Each point is reached from the start by the listed moves, each made 0, 1 or 2 times, or once backwards (-1), plus a little noise. Say if it took an odd or an even number of moves. Then give how often each move was made.

Moves:
(1): [-5.2  4.8  1.5]
(2): [-1.3 -3.1  5.6]
Start: [ 1.1 -3.1  0.3]
Points:
[-3.1  5.4 -4.8] -> even (1, -1)
[ 0.5 -6.4  5.7] -> odd (0, 1)

Moves:
(1): [-1.6 -0.8  1.2  0.1  2.1 -0.9 -0.4 -0.7]
(2): [ 0.7  1.5 -0.4  0.0  2.5  1.9  1.4  3.3]
(3): [-4.9 -1.9  1.3 -0.1  1.7  2.4  4.4  0.3]
(4): [ 0.8  1.9 -0.5  1.7 -0.6 -3.1  1.2  2.2]
(5): [ 1.1 -1.0  0.6 -2.3  0.8 -1.4 -1.7  0.6]
(6): [-2.4  0.4  1.6  0.9 -3.6  1.0 -0.9  1.2]
Start: [ 0.6 -1.5  1.0 -0.1 -1.1  0.1 -0.5 -1.6]
Points:
[ 8.1 -0.7  1.1 -4.7 12.1 -4.4 -5.1  3.3] -> even (2, 2, -1, 0, 2, -1)
[ 0.1 -0.6  5.9 -0.7 -4.6 -8.2 -9.7  2.1] -> even (2, 0, -1, 1, 2, 2)
[ -6.8  -1.2   5.6   2.3 -10.0  -5.0   0.8   2.7] -> odd (0, -1, 1, 2, 1, 2)
[  1.2   0.3   1.0   3.1 -10.1  -2.1  -5.7  -4.7] -> even (0, -1, -1, 0, -1, 1)
[ -8.6 -11.0   6.0  -6.9  12.7   2.2   3.6  -4.4] -> even (2, 0, 2, -1, 2, -1)

Moves:
(1): [ 1.6 -1.8  1.9 -0.1  0.9  0.0  1.3 -0.7  2.1 -0.4  0.4  0.8]
(2): [ 2.8  0.6 -0.2  1.4  1.4 -0.1  0.3 -3.9  0.2  2.1 -3.9  0.0]
(3): [ 2.0 -3.0 -1.1  2.3 -2.7 -3.4  0.0  0.2 -1.6  1.8  0.8  0.3]
(4): [ 2.3  0.2  2.3  0.3 -2.5 -0.6  0.1  0.6  1.1 -2.2  2.0  1.1]
(5): [-2.5  3.6 -2.5 -0.2  0.4 -3.7 -6.2 -1.2 -1.4  0.2 -0.2 -4.0]
(6): [ 2.0  3.2 -1.2  0.4  0.9  0.8 -0.9 -0.2  1.9  0.3  4.7 -2.0]
(7): [-1.6  0.4  0.2 -2.5 -2.3 -1.8  0.2 -2.2 -0.4 -2.0 -0.7 -3.4]
(8): [-1.0 -0.6 -0.6 -1.5  0.0  1.7 -1.4 -0.4  1.4  1.5 -0.5 -0.4]
(9): [ 1.2  3.6  0.5 -0.7 -1.2 -2.7  2.1  3.8 -2.4 -0.6 -0.8  0.4]
(10): [ 1.3  2.3 -0.1 -1.1  0.2 -2.9  1.7  0.9 -1.8  0.0  0.3  3.9]
(11): [-1.1 -0.1 -3.4 -0.2  0.9 -0.7  1.1  1.2  2.1 -0.8  0.3  1.6]
Start: [-0.9  0.1 -1.7 -0.9  1.1  0.8  0.7 -1.6 -0.7 -2.2 -1.4  0.6]
Points:
[ 1.0 -7.3  3.3 -4.5 -0.6  2.5  0.0 -8.3  7.9 -5.5  1.6 -0.4] -> even (2, 0, 0, 1, 0, 0, 1, 1, -1, 0, 0)
[ 1.3  1.5  5.1 -2.2  5.5 10.2  8.1  5.0 -0.3  0.8 -5.9  2.2] -> even (1, 0, -1, -1, -1, 0, -1, 1, 2, -1, -1)
[  1.7   8.4  -2.0   0.3  -8.7 -16.6   0.2   0.7 -13.4  -4.4  -9.3  -2.9] -> even (-1, 1, 1, 1, 1, -1, 1, -1, 2, 0, 0)
[-1.1 -4.9 -8.0 -5.3  3.5  4.4  6.1 -7.5  8.1 -0.4 -5.0  7.1] -> odd (0, 1, 0, 0, -1, 0, 1, 2, -1, 1, 2)
[ -3.3  14.7 -10.9  -3.1   4.5 -13.8  -9.1 -12.3 -10.8   3.1 -12.3  -5.1] -> odd (-1, 2, 0, -1, 2, 0, 1, 0, 0, 2, 0)
[-4.1  3.9 -1.9 -8.1  1.1  9.7  2.1 -3.1  5.0 -2.5  0.3 -2.0] -> odd (-1, 0, -1, 0, -1, 1, 1, 2, 0, 0, 0)

Moves:
(1): [-1.5  1.2  1.4  1.4 -0.5 -0.1  0.4 -1.1 -0.4 -1.3 -1.2 -0.9 -1.3 -0.8
 -1.1  0.4  0.4  0.5  1.3]
(2): [-0.3 -0.6 -0.5  0.5 -1.2  0.8  1.3 -1.5  1.2  0.3 -0.4  0.0  0.5 -0.8
  1.0 -0.1  0.9 -1.2 -0.3]
(3): [ 0.0  0.0  0.5  0.2  0.2 -1.3  0.3 -2.9  0.5 -1.2 -0.2 -0.6  0.0 -2.4
 -0.6  1.2 -1.1  0.8  0.9]
(4): [-2.8  1.3  2.2 -3.5 -2.7  0.4 -2.8 -0.8  1.1 -3.2 -1.2  2.1 -2.1 -0.6
  1.5 -0.5  0.3 -1.0  1.3]
(5): [ 1.3  0.2 -0.1  1.9 -1.1  0.6 -1.0 -0.8  0.0 -1.5  1.2  0.6 -1.7 -0.4
 -0.3  1.2  0.6  0.0 -1.2]
(6): [-0.6  1.8 -1.1 -1.1  4.7 -0.1 -0.9  1.0  1.6 -1.2 -2.6  1.2 -0.4  0.5
 -2.1 -0.4  1.7 -0.4 -3.2]
(7): [-1.5  0.7  1.8  1.7  2.0 -1.3 -0.6 -2.1  1.3  0.9  1.7 -2.5  0.9 -1.6
  1.8  2.7  1.5  1.3  1.3]
(8): [-2.4  0.6 -0.5 -1.8 -1.5  0.8 -1.1 -0.9 -2.6 -0.6 -0.1 -2.3  0.7  0.6
  1.2 -0.1 -0.6 -1.8 -0.9]
(9): [-0.8 -2.3  0.5  1.0  1.4 -0.2  0.7 -0.4  0.6  1.5 -0.9 -0.9 -1.6  0.6
  1.4  0.8 -0.2  0.1 -0.3]
(10): [ 0.8 -1.5  0.6 -2.0 -0.6  1.6  2.2  1.0 -1.0 -1.1  0.5 -1.5  1.3  1.2
  0.4  0.7 -0.7  0.0  0.0]
(11): [-0.6  0.6 -1.1 -2.2 -0.8 -0.9  0.5  1.1  0.0 -0.2 -1.8  0.5 -0.9 -2.1
  3.8  0.9 -1.3 -0.4 -0.4]
(12): [ 0.2  2.4  1.7 -1.6  0.8 -1.8  2.1 -0.1  1.7 -0.9  0.8 -1.1  0.2  1.3
 -0.3 -1.3  3.9 -2.5 -0.4]
(13): [-1.3  3.7 -0.7  4.4  2.3  0.5  0.3 -2.1 -0.1 -2.3 -1.4  0.5 -0.2  0.2
  0.5 -0.6 -1.1  1.8  1.4]
(14): [ 0.0 -1.6 -0.9 -2.5  1.0  1.5  0.0  0.2 -0.8 -2.4 -0.3  0.9  0.7 -1.4
  0.9 -1.9  2.5  1.4 -2.8]
(15): [ 0.6 -0.4 -1.4 -0.3 -1.4  1.2  3.0  0.8  0.1 -2.1 -2.1 -2.8 -2.0  2.2
 -1.3 -1.8  1.4  1.9 -0.9]
(16): [ 0.1 -1.2 -3.3  0.1  1.1  2.4 -0.3  0.7  1.8 -2.1  1.9 -0.7  0.0 -2.6
  0.3 -1.0 -1.2 -1.0  1.5]
(17): [-1.5  1.0 -0.7 -0.9  2.1  1.5  1.7 -1.4 -0.7 -0.6  0.2  1.6 -1.7 -0.9
 -0.3  2.0  0.9  1.4 -0.5]
(18): [ 3.4 -0.1 -1.2 -0.8 -0.9  0.7 -0.8 -2.5 -0.8  1.4 -2.0  0.6 -0.5  0.0
  0.4  0.7  1.6 -1.3  0.6]
Start: [ 1.9 -0.3  0.6 -0.5  1.6 -1.5 -1.5  1.6 -0.8 -2.1 -1.1  0.0  0.3  1.4
  1.3  2.2 -3.3  0.2  0.9]
Points:
[  0.1  13.7  -2.2  14.8  10.9  -0.7  11.7 -12.1   9.1 -10.3  -5.6  -4.9
 -13.6   1.0  -0.1   4.9   9.0   4.5   6.8] -> even (1, 1, 0, 0, 1, 0, 1, -1, 1, -1, 0, 2, 2, -1, 2, 1, 2, 1)
[  1.9   4.7  -4.0 -10.2  -0.3   6.0  11.3   7.4   2.5 -11.0  -4.5   1.1
  -6.6   8.4  -4.4  -3.2   0.5   0.5   3.9] -> even (0, 0, -1, 1, -1, 0, -1, -1, -1, 1, 0, 1, 0, -1, 2, 1, 2, 0)
[17.8 -7.8 -4.5 -9.3 -2.5  3.8  6.7  1.4 -3.5 -7.5  4.4 -6.3 -0.4  2.1
  2.0 -0.7 11.6 -3.0 -5.7] -> odd (0, -1, 0, -1, 2, -1, 0, 0, 0, 1, 0, 2, -1, 2, 1, 1, 0, 2)
[  0.0  -1.9  -3.7   3.5  -2.1   6.6  -5.2  -6.3  -1.4  -8.6  -6.9 -11.4
  -9.8   1.1  -1.2   4.2  -3.6   1.6  11.1] -> even (2, -1, 0, 1, 0, 0, 1, 1, 1, 0, -1, -1, 0, -1, 2, 2, 0, 2)
[  5.7  -0.5  -8.5   7.6   1.2   3.1  -0.3 -12.0  -7.5  -5.5  -0.1  -8.7
  -2.2  -8.0  15.1  14.5 -17.6  -4.5  10.1] -> odd (0, -1, 2, -1, 2, -1, 0, 2, 2, 2, 2, 0, 2, -1, -1, 2, 0, 2)
[ -1.1  -2.3  -2.4 -18.9 -15.0  11.6   0.3  -9.2  -4.2 -24.6  -6.5  -8.3
  -5.4  -8.5  13.2  -0.4   4.0  -7.4   3.5] -> odd (2, 1, 1, 2, 1, -1, 0, 2, 0, 2, 1, 1, 0, 2, 1, 2, 0, 2)
